Each row is a point. The window is the flat piece filled in between its corners: a triangle in 3 columns, a solid with four corners in 4, and so on. A path goes straight from each point to the next, and from the last back to the first. List the points from which the path goes on through the window.
In the rows, 128 means zero.

Window (4 x 4)
[[154 127 156  35]
 [ 48 111 118 146]
 [ 95  97 152 138]
 [169 212 116 184]]
Path:
(1): [180  95  99  42]
(2): [135 147 177  56]
(3): [145 167 159  66]
(4): [160 102 125  88]
(5): [208 148  88  74]
(6): [176 172 174  80]
(7): [143 178 166 128]
(8): [144 145  96 137]
(9): [121  65  97 121]
(10): [ 68 142 204  84]
(11): [ 79 126 184  58]
(12): [137  67 103  95]
(13): [169 161  70 162]
(14): [108 210 163 151]
(15): [ 39 136 157 131]
(16): [105  76  93 189]
Through the window after points: 1, 3, 7

Window (8 x 8)
[[125 157  81 165  78 112 142 123]
 [192 155 146 132 193 120  37 214]
 [157 127 149  76  27 200   7 105]
 [112 217 157 178 185 147 117 135]
 [151 114 124 153 180 207  68 118]
 [175 116 170  64 136 161 125 133]
 [209  93 199 140 102 156 194  63]
 [126  78 138 174 168  13 155 145]]
Path:
(1): [163 145 129 122 118 104 129 105]
(2): [155 130 166 149  80 146 132 159]
(3): [153 102 163 124 132 166  84 178]
(4): [188 183 120 112 164 147  53  95]
(5): [199 123  98 130 120  60  94  63]
(6): [ 90 133 162 148  91 136 143 195]
(7): [132 128 170 171 137 139  77 185]
(8): [177 156 115 138 172 128  69 141]
(9): [170 137 137 166 170  63 120  35]
(10): [150  96 157 137 107 181 111 210]
(11): [109 118 184 158 127 227  65 179]
(12): [168 141 109 138 169 140  92  90]
(13): [171 167 154 125 145 110 112  79]
(14): [136 110 161 185 124 186 152 185]
(15): [150 139 165 126 147 134 109 196]
(16): [162 135 127 130 162 112  60 141]
Through the window after points: 3, 11, 13

Window (11 x 11)
[[114 134 166 152 126 171 166 107 125 166 167]
 [133 186 135 142 130 200 130 176 156 137 124]
 [ 87  98  79 206 194 116 115 249 161 107 129]
 [104 102 145 121  58  90  53  98  81 108 140]
 [ 87  50 142  96 158 156 123 142 128 129 151]
 [ 82 135  73 133 103 130 151 120 122 111 162]
 [148 115 132  97 127 112  93 147 160 181 127]
 [164 208 151 115  99 111 139  76 140 102 141]
 [111 162 131 168  44 112 103 146 159  89  53]
 [214  69  97  74 119 179 182 168 138 150 163]
 [ 88 127 135 121 138 116 146 166  96 136 138]]
Path:
(1): [140 127 116 125 153 156 135 101 101 170 109]
(2): [109 133 125 149 159 135 115 135 118 115  81]
(3): [ 75 146 146 119  56  94 130 162 130 137 194]
(4): [ 96 112 150 123 112  94 114 177 157 144 190]
(5): [152 107  91 130 166 160 110 143 134 143  70]
(6): [146 120  97 135 117 150 141 120  62 158  81]
(7): [ 86 144 173  93  94 122 134 134 177 111 192]
(8): [122  97 132 118 121 132 132 145 142 138 182]
(9): [105 124  95 124 181 151 116 151  85 135 101]
(10): [135 110  96 128 135 116 118 128 110 152  61]
(11): [117 129 148 111 113 139 140 138 131 116 181]
(12): [105 138 149 137 106 141 141 160 148 130 163]
Through the window after points: 4, 10, 12

Window (14 x 14)
[[ 49 157  84 112 143 100 129 133 112 191 167 124 100 142]
 [125  93 118 133 143 143 171 143  99 133 120 149 100 133]
 [108 130 138 122 137 179 110 161 155 128 163 160 167  82]
 [230 148 136 145  83  60  96 116 100 114 197 167 201 196]
 [ 77 120  78  92  84 114 144 102 131 157 190 148  86 142]
 [155  83  85  98 132 125 147 132 163 213 121 145  92 162]
 [131 127 112 171 119 104 147  85 154 148 157 127 160 132]
 [108 104 177 140  63 119  94 113 129 135 116 118 101 117]
 [ 85 205 131 113 140 131 181 190 129   9 135 201  80 220]
 [152 117 123 135  95 142 104 174 143  88 137 110 126  95]
 [171  88 198 120 105 143 155 141 116 174 138  59   7 157]
 [162 133 111 109 133 132  93 122 159 108 128 193 117  70]
 [114 109 137 197  91 127 115 137 134 150 160 141  96 120]
 [102 167  75 123  96 143 139  97 110 163 145 149  94 175]]
Path:
(1): [125  74 144 114 174 163 101  93 144 139 150 137  89 162]
(2): [127  96 130 127 121 139 111 136 113 114 142 139 103 156]
(3): [122 162 112 148 110 112 214 132 151 195 121 150  89 103]
(4): [150 149 106 170  85 101 195 122 149 191 133 153 166 120]
(5): [117 117 122 146 124 122 109 113 136 126 162 128 113 139]
(6): [101 114  99 119 132 126 104 114 123  99 143 132 129 147]
(7): [150 158 107 141  94 125 173 180 152 169 158 210 136 116]
(8): [120 137 140 118  94  87 179 142 115 188 116 172  96 131]
(9): [140 110 107 138 118 134 109 117 134 125 162 112  82 158]
(10): [139 100 111 121 167 115  92 104 133 122 175 148 156 190]
(11): [158 171 127 166  24  94 174 126 126 160 150 140 114  98]
(12): [137 138 140 136  83 125 157 167 121 157 143 116  91 118]
Through the window after points: 2, 4, 10, 12

Window (14 x 14)
[[153 132 143  68 142 136 134 149  83 135  94  70 147 149]
 [ 92 162 134 133  74 157 152 102 107 114 173 163  90 137]
 [113 148 125  99 106 116 193 125 158 105  91  93 105  96]
 [161  89 125  95 186 125 104 100 134  94 134  61 115 116]
 [100  60 102 184  42 143 125 101  93  65 148 203 139 157]
 [152  56  89 175  74 119  99  69 121 154 128 190 129 202]
 [149 149 144  75 166  84 123 151  99  95 101 124  83 112]
 [127 141 173 132 144 157 147 188 132 123 106 119  91 136]
 [122 113  68 161 157  79  96 104 137 142 140 138 216 149]
 [ 93 171 108  55 160 169 140 160 146 105  86 127 103 120]
 [ 90 132 109  74 102 124 139 200 130 139 139 105  72 115]
 [125 107 139  99  72 123 140 128 163 102 164 177 139 156]
 [ 78 138 159  80 147 106 135 138 131  92 103  80  88 162]
 [110 126 100 135 124  91   7 107 158 182  92 134 228 101]]
Path:
(1): [ 70  55 135  98 103 117 163 124 124 114 145 166 131  99]
(2): [ 38 109 160  47 128 132 172 125 141 162  97 144 163 111]
(3): [175 158 100 162 100 105  96 142 114  83 144 132  98 166]
(4): [142 154  98 119 110 147 124 154 120  92 108  97 128 127]
(5): [ 86  66 157 117 157 108 130  87 127 158 121 157  98 144]
(6): [ 60  92 148  95 160 126 150 123 145 175  96 147 143  93]
(7): [131 138 115 122 126 117  94 135 131 108 126 111 151 129]
(8): [121 143  91 129 106 119  83 130 141 117 127 128 113 140]
(9): [113  81 156  51 171 112 220  95 106 116 102 116 186 127]
(10): [ 83  96 128  85 133 119 143 132 107 150  88 138 117  83]
(11): [128 142 116 115 105 118 125 150 139 102 134 116 110 143]
(12): [148 154 131 101 118 109 102 132 124  69 112 126 107 148]
(13): [116  98 123 102 151 121 137 132 114 128 125 123 113 111]
(14): [ 82  31 163 120 138 124 152  89 160 144 139 148 149 130]
(15): [170 186  66 125  97 130  82 147  93  98  97 134  92 171]
(16): [141 138 117 127  96 125 123 122 144 106 128 138 133 162]
Through the window after points: 10, 12, 14, 16

Window (14 x 14)
[[ 94  42 190 149  24 172 137 160 118  18 168 154  61 161]
 [211 114 104 114 104 149 117 198 192  95 165 117 153 146]
 [118 204 156 124 121  35 170  85 121  87 157 105 163  60]
 [147 159 223 181  78 238 144 129  86 121 163 160  62  66]
 [ 58 134 140  81 153 215 117 143 129  81 113  73  79 152]
 [ 95 153 140 103 149  81  61 146 200 116 173 174 144 168]
 [136 106  42 171  22  93 178 136  81 143 130 177 168  28]
 [178 165 143  86 161 177 113  72  63 140 200  91 128 112]
 [160  40  68 139 122 226 144  45 168 149 108  92 103 110]
 [ 96  76 105 197  63  67 117 161  94 112 132  73  77  97]
 [230 249 160  89 172 141  34  55 145  72 132 208 157 116]
 [ 94 119 143 101  92 112 156 104 112 175  55 113 120 140]
 [222 144 145 134 232 146 136  52  87  91 137 193 125  78]
 [178 197 116 167  77 117 189 126  68 112 210 138  26  79]]
Path:
(1): [115 101 168 104  95 165 123 127 119  81 148 113  86 103]
(2): [ 98  58 160  33 114 101 175  73 103 174 105 109  44  33]
(3): [159 150 112 157 112 171 123 109 119 117 142 121 144 147]
(4): [181 127 110 192 106 163 179  59 128 115 124 130 130 174]
(5): [ 94 142 164  23 136  99  77 163 116 135 134 114 112  20]
(6): [193 179 151  18 182 108 100 139 196 142 148 172  65  42]
(7): [113 153 144 156 107 114 127 104 121  94 156 130 148 129]
(8): [113 216 121 190 127 198 143 116 117 129 138 139 143 125]
(9): [174  92 157  87 122 126  99 113 119  70 154 134  82  89]
(10): [147 155 170  98  92 121 119 125 129  92 177 127  97  95]
(11): [104 142 103 193 202 183 119 126  71 122 101 195 144 187]
(12): [117 141 126 164  99 168 143 141 110  87 154 148  94 163]
Through the window after points: 2, 4, 6, 12

Window (14 x 14)
[[113 140  92 103 102 120 112 175 122 121 172 154 169 101]
 [123  96 139 175 132 124 163 126 128  76  88 140 124 195]
 [128 149 186 118 101 152 137 165 120 115 110 143 112 101]
 [100 110 155  85 130 148 134  99 161 130 112 174 112 141]
 [127 144 149 134 181 184 139 134 122  79 149 130 149  72]
 [146  92 105 121  91 175  80 101 181 151 149 110 103 103]
 [101 111 156 150  88 146 125 107 158 110 100 165 135  79]
 [119 110 148 128 130 153 130  96  68 101 103 154 132 138]
 [ 53  55 165 133  66 190 142  68 172 160 126 100  55 117]
 [138  88 170 149 120  87 170 118 103 141 135 163 131 139]
 [132 109 138 109 114 124 170 104 119  61 115 162  99 112]
 [ 67 180 229 249  82  39  89  97 145  95 129  60  71 146]
 [120 117  76 182 166 104 150 119  97 154 103 123  92 106]
 [148 151  86  79 109 126 139 139 139 140 132 113 196  81]]
Path:
(1): [ 83  85 181 132 114 109 110 144 126  79  82 106 121 142]
(2): [122 123 143 154 115 139 150 103 128 122 127 149 115 133]
(3): [114 133 144 139  99 152 132  94 136 128 128 137 120 121]
(4): [115  61 152 137 129 122 141 128 146 105  92 117  92 122]
(5): [122  68 150 113 157  86 114 150 144 103 113 144 133 132]
(6): [108 147 136 169  89 156 159  88 124 106 111 140 103 108]
(7): [129 189 138 142 107 147 139  95 127 116 165 129 140 106]
(8): [120  71 148 140 149 100 117 168 130  91  85 140 116 117]
(9): [103  69 141 134 129 105 129 117 142  99 102 107 109  92]
(10): [129 164 141 131  89 175 137 128 141 145 149 158 124 118]
(11): [150 178 116 184  72 135 175 109  79 127 146 170 126  71]
(12): [118 110 146 124 144 125 123 127 126 110 116 130 133 130]
(13): [110 116 175 158 141  68  89 175 129 114  56  91 122 137]
(14): [121 127 119 145 128 152 154  98 114 114 143 144 124 112]
(15): [146 138 125 147 123 139 165 108 142 120 112 160 114 147]
(16): [100  78 146 146 111 137 111 125 132 100 119 114 124 125]
Through the window after points: 1, 5, 13, 15

Window (14 x 14)
[[111 147 168 155  77 155 110 152 120 160  96  71 177  99]
 [ 65 160 163 129 120 124 123 127 136 100 161 115  90 108]
 [155 101 108 204 140 159 125 145  94 156 164 120 172 133]
 [121  98 113 106 190  82 100 111  48 151 165  66 149  99]
 [131  27 120 151  55 137 108 129 132 128   7  99  45  86]
 [ 94 179 102 138 164  76 200  65 125 171  94 138 156 205]
 [160 128 114 126 169 133 126 132 134 166 184  20 147 133]
 [187 129 113 150  88  59 124 182 156 169  68 155 109 123]
 [ 69  78  86  97 137 130 106 167 146 157 165  78 196 165]
 [144 150  94  73 174 158 125 108  85  45 146 149 182 176]
 [ 87 132  77  63 243 189 143 166 125 111  97 138 169 114]
 [151 128  44 107 106  97  95  11 112 108 132 161 106  81]
 [ 40 180 220 203  98  72 179 163 245  23  22 108 139  74]
 [200 114 172 139 176 134 123 110 142 183 132 174 194 169]]
Path:
(1): [165 157  88 201 164  86  51  96 140 110  77 106 112 166]
(2): [142  83 103  89 110 149 136 104  94 164 142 134 145 102]
(3): [138  88 136  93 101 133 212 131 101  97 166 155 124 129]
(4): [105 172 114 176 160 109  14 112 130 183  71  46 183 101]
(5): [136 152  90 142 154  77  37 149 121 133  94  58 116 240]
(6): [100  92 158 132 131 146 194 112 138 147 145 136 159  22]
(7): [118 100  98 100 124 126 136 117 148 147 151 128 169 111]
(8): [123 122 118 146 163 114  84 137 111 140 116  90 152 182]
(9): [ 94 157 110 170 183 114  60 101 122 154 119 132  76 140]
(10): [157  91 108  91 106 122 170 156 144 140 155  59 203 126]
(11): [ 95 123 133 105 138 128 174 118 115 119 162 128 143 116]
(12): [136 161 136 148 136 140  56 140 129 114  93  91 143 139]
Through the window after points: 3, 7, 9, 11
